Rows are points. To make a cloud, some directions were put in groups of two or more. Within a group, all points are equally far from the middle, so they leave a hole (a ring in 2 directions, a hollow ball in 3). The other directions are filled evenly. Then the cloud was stretched, turned, moved and blurred a little. How many holes are there, and how many directions does each take, smallest first?

Cloud (22 x 3)
0.000  0.040  0.011
-0.001  -0.049  -0.002
0.021  -0.061  0.043
0.046  0.015  -0.009
-0.007  -0.004  0.053
-0.046  0.029  0.007
-0.019  -0.048  -0.012
-0.038  -0.035  0.042
0.048  -0.037  0.012
0.050  -0.043  0.018
-0.023  0.019  0.029
-0.030  -0.024  0.046
-0.013  -0.062  0.021
0.049  -0.008  -0.004
0.043  -0.042  0.014
0.061  -0.011  0.003
0.026  -0.031  -0.004
0.014  0.042  0.003
0.039  -0.051  0.024
-0.036  -0.027  0.043
-0.027  0.021  0.026
-0.004  0.019  -0.034
Holes: 1 (2)

Cloud (31 x 4)
0.002  0.023  -0.069  -0.005
0.050  0.003  0.009  -0.014
0.000  -0.004  0.010  0.016
0.062  -0.014  -0.062  0.000
-0.018  0.013  -0.061  0.017
-0.037  -0.014  -0.038  -0.037
0.021  0.046  -0.004  -0.015
0.008  0.018  -0.025  -0.038
-0.055  0.015  -0.023  -0.012
0.066  -0.017  0.007  -0.030
-0.003  0.004  -0.070  -0.025
0.037  0.000  0.004  0.003
0.040  0.017  -0.056  -0.039
-0.029  -0.010  -0.037  -0.017
0.004  -0.042  -0.044  -0.007
0.002  0.016  -0.053  -0.045
-0.013  -0.060  -0.010  -0.004
0.034  0.023  -0.008  -0.035
0.007  0.032  -0.035  -0.041
-0.020  0.016  -0.071  -0.002
0.003  0.009  -0.008  0.024
-0.062  -0.006  -0.022  -0.029
-0.042  -0.007  -0.019  -0.008
0.039  -0.006  -0.029  -0.042
-0.028  0.032  -0.057  0.024
-0.007  -0.044  -0.053  0.025
0.009  0.044  0.002  0.007
0.017  -0.051  -0.047  -0.016
0.041  -0.013  -0.083  -0.004
0.025  0.040  -0.047  -0.035
-0.007  0.002  0.005  0.059
Holes: 0
